Every row gives one point. Each copy is the shape, with its points in the same order, stretched, turned, moved and blurred by noise. Some copies are also mirrored. Which?

Shape:
[[-0.09,+0.41],
[+0.08,-0.23],
[+0.00,+0.19],
[-0.18,+0.02],
[+0.17,+0.38],
[-0.23,+0.02],
[-0.16,-0.39]]
Copy 1:
[[+0.22,-0.32],
[-0.05,+0.15],
[+0.14,-0.13],
[-0.16,-0.05],
[+0.40,-0.18],
[-0.25,-0.08],
[-0.40,+0.17]]
Copy 1 is: mirrored
Copy 2:
[[-0.16,-0.59],
[+0.15,+0.28],
[+0.00,-0.31],
[-0.24,+0.01],
[+0.18,-0.59],
[-0.26,-0.01],
[-0.14,+0.57]]
Copy 2 is: mirrored
Copy 3:
[[+0.42,-0.14],
[-0.29,+0.08],
[+0.20,-0.03],
[-0.14,-0.19],
[+0.55,+0.14],
[-0.19,-0.25],
[-0.65,-0.16]]
Copy 3 is: mirrored
Copy 4:
[[+0.27,+0.06],
[-0.24,-0.13],
[+0.12,-0.05],
[-0.16,+0.15],
[+0.37,-0.21],
[-0.16,+0.22],
[-0.50,+0.08]]
Copy 4 is: only turned

Shape:
[[-0.03,+0.32,+0.20],
[+0.25,-0.20,-0.35],
[-0.05,-0.36,+0.02],
[-0.07,-0.44,+0.00],
[-0.41,+0.27,+0.19],
[+0.35,-0.19,-0.49],
[+0.26,+0.04,-0.10]]
Copy 1:
[[+0.15,+0.17,+0.51],
[-0.07,+0.02,-0.47],
[-0.36,+0.08,-0.16],
[-0.39,+0.03,-0.23],
[-0.09,-0.06,+0.63],
[-0.02,+0.10,-0.62],
[+0.08,+0.21,-0.10]]
Copy 1 is: mirrored
Copy 2:
[[+0.23,+0.01,+0.14],
[-0.20,-0.02,-0.33],
[-0.29,-0.09,+0.18],
[-0.37,-0.07,+0.18],
[+0.27,-0.39,+0.18],
[-0.20,-0.06,-0.51],
[-0.02,+0.07,-0.12]]
Copy 2 is: mirrored

Shape:
[[-0.30,-0.16,-0.08,-0.05],
[-0.54,-0.04,+0.03,-0.14],
[+0.01,+0.10,+0.35,-0.28],
[+0.37,+0.04,+0.21,+0.12],
[+0.20,+0.17,+0.34,+0.15],
[+0.37,+0.23,+0.02,+0.17],
[+0.38,+0.01,+0.08,-0.03],
[-0.52,+0.13,-0.06,-0.31]]
Copy 1:
[[+0.19,-0.33,-0.01,+0.02],
[+0.41,-0.23,-0.07,-0.24],
[-0.12,+0.22,-0.36,-0.26],
[-0.51,+0.35,-0.09,+0.20],
[-0.27,+0.55,-0.08,-0.09],
[-0.67,+0.36,+0.17,-0.02],
[-0.50,+0.19,-0.05,+0.08],
[+0.24,-0.27,-0.03,-0.44]]
Copy 1 is: only turned
Copy 2:
[[-0.20,-0.06,+0.45,+0.19],
[-0.38,-0.05,+0.39,+0.35],
[+0.00,+0.32,-0.01,+0.09],
[+0.15,+0.17,-0.21,-0.30],
[-0.01,+0.21,-0.08,-0.25],
[+0.11,-0.11,-0.24,-0.27],
[+0.23,+0.10,-0.14,-0.15],
[-0.31,-0.18,+0.22,+0.60]]
Copy 2 is: mirrored
Copy 3:
[[-0.29,-0.17,+0.08,+0.11],
[-0.34,-0.23,+0.48,-0.13],
[+0.31,-0.18,+0.48,+0.12],
[+0.41,-0.15,-0.23,+0.12],
[+0.41,-0.20,-0.08,-0.05],
[+0.30,+0.16,-0.32,-0.08],
[+0.27,+0.01,-0.21,+0.18],
[-0.29,+0.03,+0.66,-0.16]]
Copy 3 is: mirrored

Shape:
[[+0.42,+0.19,-0.11,-0.28,+0.08,+0.28],
[-0.29,-0.26,-0.15,-0.09,-0.08,-0.32],
[+0.36,+0.30,+0.18,-0.27,-0.26,-0.13],
[-0.12,+0.19,+0.32,-0.01,-0.14,+0.35],
[+0.15,-0.16,-0.11,+0.29,-0.01,-0.02],
[-0.21,-0.17,-0.14,+0.30,+0.27,-0.24],
[+0.25,+0.06,-0.32,-0.30,-0.30,-0.02],
[+0.05,+0.20,+0.14,+0.21,+0.18,+0.23],
[-0.14,-0.41,+0.12,+0.26,+0.25,-0.03]]
Copy 1:
[[-0.20,+0.21,+0.10,+0.67,+0.15,-0.28],
[-0.07,+0.05,+0.30,-0.37,+0.08,+0.21],
[-0.27,+0.28,-0.01,+0.51,+0.57,-0.14],
[+0.30,-0.23,-0.31,+0.14,+0.38,-0.22],
[+0.13,+0.32,+0.06,-0.14,-0.15,-0.14],
[+0.22,+0.26,+0.04,-0.31,-0.31,+0.45],
[-0.55,+0.20,+0.36,+0.18,+0.18,-0.35],
[+0.28,+0.09,-0.28,+0.24,+0.00,-0.03],
[+0.55,+0.18,+0.09,-0.36,+0.00,+0.09]]
Copy 1 is: only turned
Copy 2:
[[-0.32,-0.11,+0.34,-0.33,+0.35,-0.15],
[-0.08,-0.03,-0.12,+0.03,-0.44,+0.31],
[-0.12,-0.12,+0.24,-0.04,-0.23,-0.57],
[+0.20,+0.20,-0.04,+0.43,+0.40,-0.46],
[-0.33,+0.08,-0.37,-0.09,+0.17,+0.11],
[-0.03,+0.40,-0.30,-0.17,-0.06,+0.31],
[-0.19,-0.51,+0.30,-0.22,-0.19,+0.01],
[+0.14,+0.40,-0.12,-0.07,+0.43,-0.27],
[-0.30,+0.53,-0.53,+0.15,+0.31,+0.26]]
Copy 2 is: only turned
Copy 3:
[[-0.03,+0.33,+0.05,-0.53,-0.34,-0.12],
[-0.22,-0.01,-0.21,+0.23,+0.17,+0.06],
[+0.20,+0.26,-0.24,-0.26,-0.17,-0.57],
[+0.32,+0.07,+0.31,+0.21,-0.25,-0.31],
[+0.23,+0.23,+0.13,-0.23,+0.24,+0.25],
[+0.10,-0.25,+0.15,+0.02,+0.34,+0.29],
[-0.33,+0.61,-0.21,-0.26,+0.12,-0.02],
[+0.41,-0.09,+0.36,-0.17,-0.03,-0.02],
[+0.39,-0.18,+0.14,+0.17,-0.07,+0.31]]
Copy 3 is: only turned

Shape:
[[+0.11,+0.02,+0.03,-0.18,+0.02,-0.10,-0.04,-0.13],
[+0.08,+0.09,+0.30,+0.64,+0.35,-0.20,+0.04,+0.19],
[-0.05,+0.11,+0.41,+0.54,+0.76,+0.17,+0.22,+0.19],
[+0.09,-0.27,-0.07,-0.35,-0.31,-0.13,+0.09,+0.14],
[-0.01,-0.06,+0.13,-0.03,-0.55,-0.01,+0.10,-0.19],
[-0.02,+0.22,+0.05,+0.13,-0.22,-0.46,-0.01,-0.17],
[+0.04,+0.13,+0.32,-0.10,-0.35,-0.14,-0.30,-0.03],
[-0.26,+0.21,+0.10,-0.20,+0.00,+0.02,+0.26,+0.22],
[-0.10,-0.11,-0.24,+0.32,+0.56,+0.33,-0.20,-0.08],
[+0.08,-0.11,+0.11,-0.04,+0.38,+0.07,+0.11,-0.24],
[-0.18,+0.06,+0.32,-0.10,-0.52,-0.34,+0.26,-0.05],
[-0.28,-0.23,+0.20,-0.14,-0.13,-0.26,-0.09,-0.09]]
Copy 1:
[[+0.17,-0.12,+0.14,+0.13,-0.01,+0.02,-0.06,+0.08],
[+0.14,-0.31,-0.11,+0.48,-0.58,-0.20,+0.20,-0.45],
[-0.01,-0.16,+0.07,+0.55,-0.70,-0.42,+0.35,-0.23],
[-0.08,+0.01,+0.33,-0.18,+0.00,+0.38,+0.13,+0.04],
[+0.05,-0.14,+0.16,-0.46,-0.12,+0.13,-0.23,+0.20],
[+0.28,-0.26,-0.01,+0.09,+0.02,-0.08,-0.43,-0.23],
[+0.01,-0.45,-0.14,-0.14,-0.05,+0.08,-0.23,+0.18],
[-0.26,+0.06,+0.26,-0.08,-0.07,-0.13,-0.31,+0.11],
[+0.09,+0.16,-0.10,+0.14,-0.15,-0.35,+0.39,-0.03],
[+0.22,-0.08,+0.26,+0.29,-0.20,-0.16,+0.24,+0.05],
[-0.04,-0.30,+0.27,-0.31,-0.11,+0.08,-0.38,-0.04],
[-0.06,-0.32,+0.21,-0.18,+0.03,-0.03,+0.17,-0.14]]
Copy 1 is: mirrored
Copy 2:
[[-0.10,-0.12,-0.05,-0.21,+0.04,+0.04,-0.13,+0.00],
[-0.66,-0.09,+0.17,+0.16,-0.23,-0.67,-0.13,+0.18],
[-1.01,-0.06,+0.48,+0.33,-0.04,-0.56,-0.16,-0.18],
[+0.29,-0.22,-0.12,-0.17,-0.30,+0.43,+0.02,+0.11],
[+0.34,-0.46,+0.11,-0.11,-0.01,+0.02,+0.13,+0.30],
[+0.13,-0.16,-0.02,-0.34,-0.17,-0.50,-0.20,+0.15],
[+0.08,-0.34,+0.09,-0.05,+0.04,+0.00,-0.37,+0.45],
[+0.09,-0.14,+0.47,-0.02,-0.19,-0.13,-0.21,-0.10],
[-0.16,+0.32,+0.03,+0.50,+0.03,-0.40,+0.11,-0.31],
[-0.48,-0.18,+0.00,-0.14,+0.16,-0.02,-0.06,-0.24],
[+0.25,-0.61,+0.17,-0.39,-0.23,-0.16,-0.17,+0.17],
[+0.10,-0.37,-0.20,-0.11,-0.25,-0.15,-0.24,-0.16]]
Copy 2 is: only turned
Copy 3:
[[+0.05,-0.04,+0.05,+0.11,+0.07,+0.06,+0.12,+0.03],
[-0.04,+0.38,-0.77,-0.15,-0.16,-0.12,+0.17,-0.23],
[-0.34,+0.38,-0.90,-0.26,+0.15,+0.00,+0.06,-0.02],
[+0.10,-0.38,+0.24,+0.43,-0.03,+0.01,-0.02,-0.21],
[+0.23,-0.19,+0.07,+0.11,-0.21,+0.29,+0.08,-0.24],
[+0.19,+0.14,+0.00,-0.02,-0.17,+0.05,+0.28,-0.41],
[+0.24,+0.13,+0.12,+0.20,-0.07,+0.22,-0.04,-0.20],
[-0.32,-0.14,+0.14,+0.20,+0.12,+0.15,-0.12,-0.36],
[-0.05,+0.01,-0.28,-0.49,+0.11,-0.16,-0.18,+0.54],
[-0.04,+0.00,-0.30,-0.10,+0.26,+0.08,+0.19,+0.21],
[+0.12,-0.09,+0.05,+0.28,-0.07,+0.32,+0.18,-0.74],
[+0.24,-0.06,+0.01,+0.11,+0.28,+0.13,+0.03,-0.37]]
Copy 3 is: only turned
Copy 4:
[[-0.10,-0.12,-0.18,+0.04,+0.11,+0.00,+0.05,-0.07],
[+0.82,-0.27,+0.05,+0.05,-0.41,+0.01,-0.42,-0.80],
[+1.04,-0.58,-0.04,-0.22,-0.62,-0.37,-0.28,-0.65],
[-0.61,-0.06,+0.26,-0.08,+0.16,+0.09,+0.19,-0.06],
[-0.41,+0.23,+0.26,+0.03,+0.18,-0.25,-0.16,-0.01],
[+0.10,+0.01,+0.01,+0.41,+0.21,+0.01,-0.14,-0.41],
[-0.37,+0.21,-0.15,+0.05,+0.05,-0.13,-0.16,-0.32],
[-0.13,-0.37,+0.27,+0.16,-0.19,-0.48,+0.19,-0.14],
[+0.77,-0.09,-0.09,-0.37,-0.39,+0.07,+0.21,+0.12],
[+0.28,-0.30,-0.24,-0.13,+0.07,-0.15,+0.09,-0.10],
[-0.43,+0.03,+0.32,+0.28,+0.39,-0.43,-0.05,-0.40],
[-0.10,+0.15,+0.04,-0.05,+0.34,-0.26,+0.35,-0.42]]
Copy 4 is: mirrored

Shape:
[[+0.18,+0.24,-0.17,-0.27,-0.17,-0.10,+0.20,-0.44,-0.09],
[+0.10,+0.31,-0.04,+0.04,+0.05,-0.05,+0.28,+0.03,+0.35],
[+0.35,+0.29,+0.23,-0.36,-0.31,+0.17,-0.04,-0.12,+0.35],
[+0.18,+0.08,-0.05,+0.16,+0.00,-0.48,-0.09,+0.19,-0.23],
[+0.06,+0.03,-0.33,-0.33,+0.26,-0.53,-0.18,+0.02,+0.17],
[+0.16,-0.47,+0.20,+0.01,+0.18,+0.02,+0.30,+0.06,+0.27],
[-0.32,-0.05,+0.25,-0.03,+0.45,-0.37,-0.04,-0.28,+0.07],
[+0.41,+0.27,-0.25,-0.08,-0.27,+0.18,-0.10,+0.17,+0.08],
[-0.24,-0.18,-0.34,-0.28,-0.20,-0.20,+0.06,-0.09,-0.23],
[+0.13,-0.35,-0.35,+0.15,+0.29,-0.10,+0.19,-0.10,+0.42],
[-0.37,-0.07,+0.25,-0.34,-0.27,+0.00,-0.22,-0.50,+0.27],
[-0.02,-0.43,+0.28,+0.36,+0.11,+0.05,-0.20,+0.17,-0.11],
[-0.21,-0.39,-0.17,+0.24,-0.33,+0.09,-0.13,-0.06,-0.08],
[-0.07,+0.14,-0.36,+0.18,+0.21,+0.04,+0.30,-0.13,+0.03],
[+0.13,-0.20,-0.11,-0.43,+0.29,-0.10,-0.16,-0.04,+0.45]]
Copy 1:
[[+0.14,-0.19,+0.01,+0.02,+0.00,+0.60,-0.25,+0.02,-0.14],
[-0.10,-0.35,-0.05,+0.14,+0.42,+0.51,-0.05,-0.35,+0.36],
[-0.16,-0.24,-0.15,+0.45,+0.14,+0.82,-0.09,-0.78,-0.31],
[-0.27,-0.10,+0.03,+0.10,+0.10,+0.19,+0.64,+0.49,+0.18],
[+0.22,-0.63,-0.16,-0.05,+0.26,+0.24,+0.48,+0.16,-0.31],
[-0.49,-0.30,+0.06,+0.49,+0.15,-0.47,-0.16,-0.33,-0.05],
[+0.37,-0.37,+0.00,+0.49,+0.10,+0.03,+0.01,-0.04,+0.31],
[-0.18,+0.11,-0.12,-0.04,+0.19,+0.64,+0.16,-0.17,-0.29],
[+0.14,-0.11,+0.21,-0.43,-0.25,-0.06,+0.06,+0.26,-0.25],
[+0.06,-0.43,+0.26,+0.20,+0.50,-0.34,-0.20,+0.01,-0.13],
[+0.54,-0.30,+0.39,+0.37,-0.09,+0.29,-0.32,-0.60,-0.27],
[-0.24,+0.30,+0.22,+0.54,-0.02,-0.45,+0.16,+0.08,+0.04],
[+0.11,+0.23,+0.65,-0.03,-0.06,-0.33,-0.07,+0.16,-0.16],
[+0.20,-0.02,+0.04,-0.13,+0.26,+0.20,-0.28,+0.15,+0.35],
[+0.16,-0.55,-0.21,+0.29,+0.25,+0.05,+0.05,-0.42,-0.58]]
Copy 1 is: only turned
Copy 2:
[[+0.42,-0.54,-0.24,+0.08,+0.19,+0.14,+0.34,+0.19,-0.38],
[-0.11,-0.20,-0.13,-0.07,-0.30,-0.04,+0.15,+0.23,-0.30],
[-0.10,-0.47,-0.76,-0.29,+0.03,+0.19,-0.04,-0.24,-0.47],
[+0.01,+0.39,-0.10,+0.06,+0.06,+0.00,+0.39,+0.35,+0.14],
[-0.32,-0.24,-0.08,-0.08,+0.03,-0.22,+0.62,+0.48,+0.19],
[+0.04,+0.14,-0.34,+0.31,-0.25,-0.28,+0.13,-0.28,-0.07],
[-0.21,+0.10,+0.03,-0.02,+0.24,-0.59,+0.34,+0.48,+0.06],
[+0.05,-0.39,-0.30,-0.07,-0.41,+0.39,-0.06,-0.01,-0.06],
[+0.01,-0.36,+0.14,+0.35,+0.17,+0.22,+0.39,-0.05,+0.03],
[+0.29,-0.11,+0.11,+0.26,-0.62,-0.30,+0.30,+0.00,+0.11],
[-0.28,-0.55,+0.01,-0.14,+0.37,-0.07,+0.21,-0.36,-0.13],
[+0.05,+0.46,+0.07,+0.15,-0.29,-0.15,-0.11,-0.19,+0.43],
[+0.12,-0.08,+0.47,+0.28,-0.30,+0.26,+0.09,-0.43,+0.22],
[+0.28,-0.29,+0.27,+0.18,-0.40,-0.04,+0.19,+0.43,-0.13],
[-0.27,-0.43,-0.32,-0.09,-0.11,-0.33,+0.27,+0.02,+0.12]]
Copy 2 is: only turned
Copy 3:
[[+0.24,-0.21,+0.05,+0.17,-0.01,-0.04,-0.07,+0.10,+0.03],
[+0.06,+0.13,-0.21,-0.04,-0.23,-0.06,-0.04,+0.08,-0.03],
[+0.16,+0.04,-0.08,+0.02,+0.02,+0.21,-0.54,+0.04,+0.05],
[-0.32,-0.19,-0.10,+0.00,-0.06,+0.31,+0.15,-0.04,-0.57],
[+0.25,-0.18,-0.26,+0.06,-0.14,+0.35,+0.23,-0.38,-0.35],
[-0.08,+0.27,-0.42,+0.30,+0.15,-0.03,+0.08,-0.29,+0.03],
[-0.15,-0.44,-0.32,+0.15,-0.13,+0.04,+0.28,-0.32,+0.12],
[+0.09,+0.18,+0.23,+0.00,-0.02,+0.14,-0.19,+0.06,-0.35],
[+0.17,-0.16,+0.01,+0.08,+0.24,+0.21,+0.52,+0.08,-0.11],
[+0.19,+0.31,-0.10,+0.53,-0.09,+0.06,+0.25,-0.42,-0.04],
[+0.15,-0.31,+0.00,+0.19,+0.11,+0.31,+0.06,-0.18,+0.43],
[-0.57,-0.01,+0.00,+0.19,+0.19,+0.16,+0.26,-0.39,-0.08],
[-0.17,-0.01,+0.39,+0.37,+0.17,+0.29,+0.50,+0.00,+0.06],
[+0.06,+0.06,+0.04,+0.16,-0.23,-0.33,+0.30,+0.04,+0.01],
[+0.41,+0.09,-0.23,+0.15,-0.01,+0.17,+0.04,-0.56,-0.07]]
Copy 3 is: only turned
